Every row gives one point. Any point is a mix of the corners, with weights that add up to 1. It lies inside the corners' shape when no weight is negative. Say inside or outside, and name the corners with a negative weight.
(in the rows, 128 means zero)

Corners:
(1): [155  68 111]
(2): [105  81 160]
(3): [162 191 132]
(4): [158 140 101]
Points:
[139 156 142] -> outside (1)
[169 173 118] -> outside (2)
[146  89 128] -> outside (4)
[129 118 137] -> outside (1)
[129  78 125] -> outside (3)

Corners:
(1): [100 116 186  95 154  91 171  88]
(2): [181 135  66 108 130 157 114 144]
(3): [ 14 135 165 198 165 187 151  94]
(4): [160 125  81 113 119 108  92  98]
(5): [ 92 148 146 167 101 196 141 131]
(6): [183 151 117 157  78 116 156 158]
(7): [140 126 138 114 116 137 136 213]
(8): [150  70 127  91 130 132 156 118]
(9): [121 111  59 114 104 159 122 169]
Points:
[141 133 116 135 119 138 132 126] -> outside (9)
[117 100 128  96 139 137 149 175] -> outside (4, 5, 6)
[136 108  86 123 122 156 112 105] -> outside (1, 6, 7)
[128 137 115 134 127 143 131 129] -> outside (8)
[132 131 146 134 122 128 151 132] -> outside (9)

Corners:
(1): [103 106 112  89  85 138 114 144 129 176 129 154]
(2): [191 135 168 150  79 159 145 109 137 188 126 140]
(3): [ 94 136 142 132 157 139 174 156 139  70  99 171]
(4): [113 112  82  44 148 101 101 167 138 156 140 157]
(5): [109 101 157 131 128 110 162 142 125  19  78 127]
(6): [128 127  79  76 117 146  61 129 138 209 103 130]
(7): [141 129 116 133 114 121  71 129  90 154 131 157]
(8): [175 152 165 179  99 134 118 136 174 216 155 115]
(9): [ 94 118 126 139 166 114 142 116 114  58 136 172]
(10): [131 148 107 194 118  55 158 131 129 194 178  86]
(11): [171 164 141 151  74  90 116 107 132 149 136 105]
(12): [ 81 140 119 128 175 162 171 141 101  33 118 133]
(13): [ 36 142 145  94 170 136 132 134  78  78  98 150]
Points:
[153 129 128 140 103 109 124 126 139 158 135 134] -> outside (12, 13)
[126 134 126 133 115 113 127 128 128 139 132 133] -> inside
[ 91 135 117 109 128 141 133 145 134 132 105 124] -> outside (2, 4, 7, 9)
[ 78 122 110  46 110 148 108 158 137 128  91 138] -> outside (2, 7, 9, 10)
[ 92 112 118  89 140 121 140 155 108 106 119 153] -> outside (6, 8, 9, 11)
[114 127 129 137 141 119 130 125 119 105 133 153] -> inside
[115 135 150 156 111  89 150 116 104  83 118 138] -> outside (4, 6, 8, 12)

Corners:
(1): [136 151 175 129 174  89 105 170 126 131 163  91 144 105  88 100 108 167
  85  86]
(2): [135 101 143 125  70  79 128 105  90 113 104 116 143 154 159 157 103 108
  99 153]
(3): [124 121 106 147 152 127 116 106 129  60 104 168 110 139 120 131 155 121
 123 143]
(4): [ 96 132 143 114  81 123 128  84 109  93 112 101  74 149 159  95 184 157
 136 166]
(5): [ 73 128 144 173 144  94 159  86 115 130 121 146 110 144  91  71 155 158
 155 123]
(6): [101 171 149 104 181 101 158 197 119 159 109 115 119 187 105 122 132 168
 123  93]
(7): [125 126 144  98 147 145 166 146  87 149 116 135  96 112 132  76  94 136
 123 146]
(8): [126  93  82 102 119 142 115 114 137 134 101  73 163  69 124 195  99 187
  69 124]
(9): [ 95 128 116 155 142 156 136  67 126 102 105  98  97 188 120 103 138 102
 143  78]
(10): [133  64 122  83  68  88 104 144 132 132  68 124 146  68 168 175 105 119
 100  68]
(11): [134  96  68 107   7  55 109 183 158 141 111 124  89  94 159 140  68 110
  82 139]
(12): [100 145 147 130 136 159 120 150  89 151 156 150 109 132 115  90 130 148
 161 130]
(13): [179 157 123 112  97 110 155 111 101 112 132 135 109 164  86 103 163 143
 121  97]
(14): [124 160 145 102 181  76 124 168 109 156 186 115  89  87 103 154 112 138
  79  75]
(15): [125  74  81  40  51  46 124 143 152 115 111 119 130 121 110 109 175  79
 121 168]
(16): [ 91 159 129  84 128 143 141  92 177 153  60 109 164  77 145 201  71 140
  80 118]
(17): [ 94 117 149 147 142 142 178 113 119 110 151 155 100 211 136  67 175 124
 105 134]
(18): [106 145  85 148 103 116 109 115  83 123 130 120 135 126 172  61 162  84
 117 148]
(19): [133 155 136 134 188 117 156 119 133 149 127 112 120 178 152 108 160 189
 190 143]
(20): [138 110 129 125  56  80 116 168 133 133 101  99  85  91 142 118 203  81
 130 183]
(21): [140  75 108  86 114 102  61 136 130 174  99 140 102 119 162 149 121 153
  69 155]
Points:
[116 132 122 121 124 113 133 125 114 129 123 123 114 137 127 108 138 130
 118 133] -> outside (10)
[129 130 134 138 139 102 112 135 124 122 122 113 106 135 119 137 137 161
 125 105] -> outside (7, 15, 16, 17, 18)
[127 127 125 108 107 105 123 134 119 128 128 126 106 125 134 118 134 119
 117 125] -> outside (5, 6, 8)
[134 130 127 132 123 107 120 144 122 133 138 118 101 158 134 128 133 158
 124 131] -> outside (5, 7, 10, 15, 16, 18)
[117 131 125 111 119 100 129 136 129 137 124 120 114 113 129 135 117 133
 102 119] -> inside
[123 142 128 115 117 109 139 139 116 134 135 110 111 139 131 114 130 130
 116 129] -> outside (3, 5, 10, 21)
[124 122 116 107 113 114 123 131 125 131 114 116 117 122 139 133 125 136
 106 128] -> outside (5)
[120 139 139 134 131 111 136 123 101 124 136 131  96 166 123  79 172 130
 140 144] -> outside (8, 10, 11, 16)

Corners:
(1): [ 64 139 140 125 131 151 200 126 127 134  63  36 129  77  55  67  81 155
  93  94]
(2): [ 43 167 130 155 117 146  91 119  90 128 143 117 123 147 155 114 115 122
 125 102]
(3): [ 76 138 116  88 130 167 212  98 135 161  92  52 152  96  91 103  52 118
  87 109]
(4): [144  59 148 136 153 109 153 110 128 150 142 132  94  83  67 131  74 195
 182 146]
(5): [138 131 110 121  68  69 117 144 103  98 140 144 149 177 134 157 136 102
 188 152]
(6): [ 94 119  98  85 102 182 169  97 143 100  88  53  76 108  75  90 117 134
  96 155]
(7): [147 130 132 193  79  76 128 104 135 163 146 138  70  95 171 170  98  62
 154 151]
(8): [138 138 182 162 123 102  72 147 156 132 157 136 141 164 139 173 171  64
 152 168]
(9): [ 88 130  89 110 131 134 192 107 192 143 123 135 134  81  38  95 133 199
  69 101]
(10): [120 120 139 150 151 102 114 132  58 132 126 139 116 182 183 142 171 124
 158 146]
(11): [112 146 148 100 100 139 156 107 100  85 126 117 163  50  80 130 168 136
 117 100]
(12): [ 99 129  75 132 141  97 152  58 164 138  68  87 137  62 119  42  68 141
  59 147]
(13): [ 88 131 154 114 120 109 117 173  92  82 141 173 102 133 146 152 128 128
 103 103]
(14): [175 130 127 165 104 121 102 147  94 122 104 201 136 139 120 131 151 110
 162 156]
(15): [163  66 105 172 125  89 134 135  67 140 157 139 125 129  93 151  92 119
 118 205]
(16): [162 126 152 128  59 152 126 155 110 156 193 104 133 110 150  73 157 120
 125 112]
(17): [ 97  75 122 207 113 127 167  99 132  95 106 154 106 161 126 127 162  72
 131 137]
(18): [143 180 110 107 127 170 152  73 122 110  99  68 128 114  65  93  81 187
  68  84]
(19): [166  70 117 186  79  95  98 171 141 144  81 134 130 124 158 184 141 165
 173 146]
(20): [ 68 117 192 120  82 117 102  92 102 127  96 168 137 150 135 134 123 125
 119 154]
(21): [141  97 144 114 115 118  81 130 108 148 126 156 116 117 120 139 170  70
 129  88]
Points:
[110 131 129 128 109 128 135 120 114 116 121 120 129 112 110 125 128 133
 121 122] -> inside
[112 127 124 131 110 128 140 115 120 125 108 121 122 114 117 115 122 138
 122 117] -> outside (8, 15)
[107 129 141 132 111 119 130 129 119 125 125 139 128 121 124 125 130 134
 122 115] -> outside (6, 15)
[127 118 126 147 108 114 127 119 115 130 121 124 125 123 119 127 127 128
 132 139] -> outside (3, 13)
[114 114 130 141 114 122 136 123 117 129 119 124 119 119 115 124 125 121
 130 137] -> outside (18)
[ 75 120 105 114 145 140 167  84 121 132  87 106 127 127  59  82  84 164
 103 126] -> outside (7, 8, 11, 13, 16, 19)
[126 120 127 128 110 128 150 109 120 131 123 112 124 108  97 111 122 126
 118 137] -> outside (2, 13, 19)
[119 100 137 155  98 102 126 110 135 143 139 143 138 104 125 141 128 113
 139 133] -> outside (1, 6, 10, 13, 14, 18)

Corners:
(1): [ 90  84 117 151 165  70 115  92  54 119 119 108 109 107 110 168 136 154
  57 126]
(2): [111 126 172 144  76 157 108 119 102 106 156 143 162 125 102 110 110  89
  56 170]
(3): [123 129 119 120 121 181 165  96 148 159 119 131 117 102 108 145 161 137
 161 136]
(4): [181 107 121 142  95 165 176 130  79 130 120 142 146  92 101 120 137  88
  42 164]
(5): [160  96 146 182 146  74  83 116  98 132 113 117 179 179 184  99 109 202
 122 121]
(6): [159  81 204 168  79 143  75 172 204 156  89 157 119 151 132 148  82 103
 138 133]
(7): [139  93 105 141 108  85 143  89 110 112  85 126 158 140 184 152 157 154
  98  81]
(8): [171 110 145 202  74 183 100  94 190 154 169 171 115 169 110  90  95 121
 115 124]
(9): [132 143 180 182 139 104 155 207 116 122 150 137 164  88 200 111 163 118
 184 116]
(10): [143  58 190 167 121 143  85 138 163 100 131 156 176 145 106 152 104 170
 118 129]
(11): [138 162  85 161 193 123 184 115  45 130 151  87  65 133 107 107  81 136
 116  85]
(12): [187 150 156 157  98  64 155 119 113 145 180 106 172 143 100 101 120  83
 120 128]
(13): [118 110 101  92 155 134 127 161  56 109 110 148  61  64 124 190 146 129
 161 116]
(14): [ 75  83 174  95 151 135 112  82 128  92 142  79  64 145 104 115 142 205
 156 155]
(15): [124 124 132 107 163 157 145 171 127 164 140 136 108 121 194  97 137  91
  95 112]
(16): [146 170 123 172 152 131 176 184 150 125 118 172 163  69 186 149 108 135
  78 153]
(17): [127  76 134 182  78 152 103 114 199 132 177  98 143 161 119  79 125 117
 172 208]
(18): [123 101 133 136 185 119 165 140 144 130 109 146 138 154 131  95 132 185
 159 151]
(19): [137  71 187 194 157 126 145  88 163 151 127 114  96 171 130 116  58 180
 180 161]
(20): [180 195  99 112 178 183 160  87 126 117  80 160 117 111 144 165 159 117
  74 164]
(21): [157 151 178 125 137  71 131 195  84 139 137 121 108 198 184 176 125 113
 142  85]
Points:
[120 120 136 131 127 132 133 138 130 136 136 142 118 128 130 136 123 128
 109 106] -> outside (4, 5, 9, 17, 19, 20)
[143 121 138 159 134 125 142 116 122 130 138 125 138 142 135 114 122 139
 114 137] -> outside (6, 13)
[148 119 157 159 125 129 138 139 137 130 130 135 135 136 137 126 120 136
 146 137] -> outside (1, 15)
[138 125 143 149 139 125 136 126 121 130 131 134 124 135 140 129 116 137
 118 120] -> outside (4, 17)
[155 139 132 161 156 107 145 138 100 140 124 132 112 128 152 147 112 132
 129  92] -> outside (2, 4, 14, 17, 18)
[144 134 138 135 146 139 138 120 125 124 120 135 118 135 138 137 132 137
 116 141] -> inside
[134 118 132 164 143 140 131 115 128 134 116 149 128 124 143 131 111 143
 109 120] -> outside (4, 12, 14, 17, 21)
[140 103 157 161 121 137 124  99 127 120 126 136 148 136 106 121 119 148
 107 140] -> outside (13, 15, 16, 17, 21)

Corners:
(1): [ 97 217 130 148 119 126 180 130 159 197 146  45 121 142 160 165  88  82
 127 190]
(2): [159  91  88 115 124 103 113 142 156 102 106 146 112  79 138 106 220 188
 137  81]
(3): [143 124 116 120 139 168 105  92 125 143 173 121 132 116 115 129 150 112
 138  98]
(4): [157 167 112 102 143 100 128 149 155 150 114 139 133 100 133 177 130  90
 127 105]
(5): [116 119 120 114 120  96 118  87  82 162 152 116 116 129 166 121  96 163
 107 107]
(6): [127 136 123  99 120 114 125 102 151  94 131 124 106 138 118  54 134 142
 145 101]
(7): [118 149 118 128 134 128 143  93  89 137 118 147 137 140 143 130 167 153
 138  90]
(8): [137  90 100 124 117 141 161 154  81  87 124 122 129 137  94  99 172 120
 111 101]
(9): [120 167 114 187 126 128 119 118 138 169 159 155 123 127 166 160 127 121
 125 129]
(10): [104 109  79  77 106  91  70 144 116 125 130 111 138 146 121 107 176 114
 150  89]
(11): [ 92 138 107 155 134 122 143 117 148  92 133 100 140 125  77 134 134 115
 129 132]
(12): [ 86 121 107 134 130 104  73  95 112 139 150 154 121 128  72  72 131 158
 143 167]
(13): [133 162 100 144 119 157 116 130 102  90 131 106 166 120 103 136 100 116
 189 109]
(14): [192 175 122 173 136  85 172 117 159 102 151 125 166 137 151  96 104 106
 128 169]
(15): [114 123  74 138  94  97 139 113 148 140 102 144 136 107 114  86 169 195
 115  95]
(16): [127 157 112 152 115 150 153 105  84 118 201 118 115 191 115 146 121 124
 182 118]
(17): [121 153 149 184 104 129 142 159 180 183 119  75 122 129 124 169 104 106
 128 128]
(18): [126 148 138  90 108 137  78 132 113 109 156 153 154 109 119 159 148 137
 138 107]
(19): [174 156 121 167 163 144 130 119 199 122 125 137 171 153 118 156  94 120
 141 163]
(20): [ 73 141 153 134  72 140 157 104 130 249 162 129 107 140 202 238  79 103
 169 121]
(21): [182 161 105 198  92 125 157  78 161  68  79 168  97 104 148 138 127 167
 108 120]
Points:
[127 156 125 135 113 111 122 106 148 161 138 137 131 126 150 136 117 132
 126 131] -> outside (2, 8, 11, 13, 16)
[127 134 108 118 107 137 136 102 108 130 139 129 122 138 143 129 148 153
 145  93] -> outside (4, 9, 11, 12, 14, 17)
[136 131 107 126 116 123 116 121 122 124 134 137 135 128 127 124 143 137
 143 103] -> outside (1, 11)
[136 144 114 139 121 118 134 116 139 121 132 126 136 128 125 125 129 132
 136 126] -> outside (9)
[132 133 104  99 118  97 106 104 134 131 138 138 125 132 139 101 148 146
 141 115] -> outside (8, 9, 11, 13, 17)

Corners:
(1): [153 148 105 137 171 131 191 154  55 120 114  90 118 116 102 132 136 122
 128 136]
(2): [ 99  37 166 117 157 155 193 105 183  39 145 122 140 143 125 165 116 114
  89 105]
(3): [112 133 130  64  78 139 148 108 116 105 130 144 146 135 106 142 195  98
  99 128]
(4): [147 143 106 109 158 123 110 167  59 107 153 201  95  98 147 144 179 135
 204 178]
(5): [141 168 161 133 124 110 155 104 216 149 153 108 124  74 106  91 170 159
 137  97]
(6): [129 104 129 129 155 156 135 114 129 132 101 141  72 140 141 131 124 186
 115 145]
(7): [123 168 136 111 115 144  64 113 139 110 164 116 132  61 111 145  98 156
 140 139]
(8): [187 159  88 141 111 123 199 137 112 117 181  88 141 135 102 125 167 115
 159 127]
(9): [ 83  79  92 145 133 130 160 112  63 145 144 156 113 151 137  96 134 141
 156 143]
(10): [ 87 146 148 114  84 123 185 100 168  92 137 130  76  98 112  92 107 119
 184 119]
(11): [112  53 127 137  96 139 175 135 142 161 145  94  95 140 118 106 146 129
 119  67]
(12): [127 140 168  99 112  73  98 112 145 124 119 109  90 124 106  88 145 124
 134  53]
(13): [126 107 112 140 175  63 156 132  60 122 114 161 148 158 137 167  98 127
 104 123]
(14): [ 69 178 156 120 117 142 112 125 115  96  69 165 177 183 153 179 151 104
 160 120]
(15): [129 155 103 115 139 113 177 153 124 110 131 105 140  66 166  80 163 136
 183 103]
(16): [160 104 126 104 189  57 157 158 113 173  99 135 201 220 148 135 111 119
 108 152]
(17): [145 110  95 125 209 129 108 147 186 127  48 227  96 106 129 151 110 168
 197 158]
(18): [145  95 186 181  96  94 113 111 119 119  99 143 142  96 141  94 129  82
  79 141]
(19): [161 159 160 149 168 129 123 122 219 124  75 111  87  65 120 172 214 183
 216 166]
(20): [167  98 125 147 148 111 135  95 127 173 164 120  96 128 113 155 170  91
  99 119]
(21): [ 63 173  86 112 126  64 156 153 139  96 164 140 103 131  97 167 157  92
 157 175]
Points:
[126 123 135 127 131 111 143 120 130 124 123 127 123 124 123 126 137 126
 128 118] -> outside (4)
[119 137 125 122 134 115 142 126 131 115 130 136 116 119 123 131 149 127
 147 139] -> outside (11, 13)
[134 112 103 127 148 122 187 139  79 124 139 127 129 175 121 162 154 114
 134 154] -> outside (5, 7, 12, 15, 17, 18)
[140 143 125 128 132  98 154 130 128 110 155 126 125 103 113 103 121 109
 148 131] -> outside (3, 6, 11, 13, 14, 19)
[108 121 113 125 123 121 160 128 121 116 144 149 127 129 130 120 130 128
 148 137] -> outside (1, 12, 19, 20)
[128 157 102 115 132 103 188 140 107 142 153 114 144 135 124 135 187 114
 160 139] -> outside (2, 6, 7, 12, 17, 18)
[154 100 113 151 147 125 139 139  77 140  94 153 107 118 144 123 162 131
 147 123] -> outside (2, 5, 7, 10, 16, 21)
